Each wall is flat, endless, passes through zero and stands at right angles to its row. A trip goes straight from one point to another. Which walls does it cross, in order?
(in the rows, 128 means zero)

Walls:
(1): [126 196  96]
(2): [ 66 124 100]
(3): [107 142 128]
(4): [112  62  91]
(5): [161  91 122]
(6): [142 148 100]
Trips:
[149 110 185] to [119 146 130] -> 5, 3, 1, 2, 6
[181 111 166] to [158 122 118] -> 6, 4
[124 129 171] to [166 188 120] -> 1, 6
[ 22 130 158] to [128 150 131] -> 4, 1, 6, 2

Walls:
(1): [131 172 163 199  73  71  93 106]
(2): [113  76 129 146 156 150 176 159]
(3): [ 88 223 145 147 188 156 127 162]
(4): [191 130 129  96  83  74 144  71]
(5): [122  87 202 118 141  91 113 112]
(6): [131 126 125  88 125 176 138 132]
Trips:
[ 90  96  86  95  93 117 123 150] to [ 96 129 102 206 169 155 132 103] -> 6, 3, 1
[127 135  80 110 137 127 143  93] to [144 181 143 109 105 135 138  93] -> 3, 1
[180  99 117 144 124  93  92 114] to [167 154 137  79 147 133 128 140] -> 1, 6, 3, 5
[211  78  90 148 125 100 123 182] to [140 166 120 187  59 104 123  95] -> 1, 2
[109  90 135 102 114 113 183 165] to [119 127  63  66 144 154 142 125] -> 5

Walls:
(1): [150  50 181 189  83 111 103 168 106 113 160  89]
(2): [ 72 121 184 115 157 184 187 111 123 170 166 159]
(3): [ 47 155 132 140 154 126 157 119 143 131 177 164]
(4): [175 155 161 123 137 133 132 127 210 115 128 123]
Trips:
[138 155 155  67 144 132  98 144 140 123 140 137] to [168 106 152 124 107 139  91 177 164 123 152 151] -> 2, 1
[118 107 100 111 103 182 134  53 161 139 113 106] to [129 134  75 157 122  97 101  94 111 161  96 128] -> 4, 2
[121 120 151 134 131  93 150 119  84 120 111  86] to [121  82 190 177 168 148  81 103 105 135 117 141] -> 2
[130 142  79 119 153 102 116 124 124 122 135 136] to [ 79  94 187 122  92 142 134 116  56 182 140 179] -> 2, 1
[134  79 105  51 166 162 106 127 159 133 182 123] to [ 99 117 145 112 113 162 104 149 164 142 140 181] -> none
[171 115 123 144 124  43 104 138 125 148 123 117] to [115 125 167 187 121 153 157  56 188 108  85 110] -> 2, 3
[131 134 165  86  99 135 146 133 139 101  85 183] to [137 133 249  96 155 114 127 137 183  87  96 108] -> 1

Walls:
(1): [142  80 154 152 175 103 138 188 123  96 139 127 103 122 107  95 126  76
  96 125]
(2): [122 123 172 143 139 170 114  79 182  93 118 131 122 114 123 131 126 147
 112 129]
(3): [113 111 126 145 117  80  96 108 229 118 133 101  79 199 123  98 132 140
 120 126]
(4): [ 94 137 108 162 196  58 139 147 147 155 109 133 147 109 145 108  88 109
 147 159]
(5): [119 114 145 172  99 186 119 109 116 154 168 195 143 138 105 120 118 170
 187 206]
(6): [117 143 154 137 103 156 111 135 138  96  93 103 163  99 110  40 173 127
 113 177]
Trips:
[136 138 138  93 158 131 148 195 128 166 130 104 150 130 125 134 114 115
 149  75] to [ 76 142 145 142 132  69 106 139 146 166 103  78  79  93 129  83 141  98
 149 134] -> 3, 6
[151 111 181 189 165 127  94 128 144 147 143 113  72 172 114 134  95 109
 136 155] to [168 136 146 127 133 140 124 101 105 132 139  80  61 130 126 123 155 118
  77  97] -> 4, 5
[ 48 130 104 115 156 148 163 177  73 192 171 157 138 141  95 117 151 134
  92 114] to [153 150 127 150  89 121 117 118 116 113 116 172 142 183 109 156 128 108
  83  96] -> 4, 5, 1, 3
[158  87 114 144  95 136  94 146 129 121  75 125 104 128 136 146 203  95
 221 132] to [140 195 198 127 133 141 179 174 154  95  89 151 122 164 198 107 150 118
 106  87] -> 1, 5, 2
[ 94  51 155 131  75  45 106 151 154 105 136 119  66 159 184 131 133 127
 145 135] to [159 120 124 121 115  89  69 155 107 136 116  65 108 123  93 149 174 146
  92 218] -> 6, 4
[142 108 111 139 141  99 140 118  82 173 139 130  60 101 166  89 118  72
 130 200] to [ 45 118 199 146 163 158 168 114 110 107 112 139 162 129 132 110 176 188
 144 149] -> 6, 2, 1
[167 159 161 122 177 188  80 109 148 137 138  73 196 172 149 180 117 127
 145  94] to [ 96 116 178 138 113 150 159 149  89 142 102  61 192 100 105 147 150 164
 118  96] -> 6
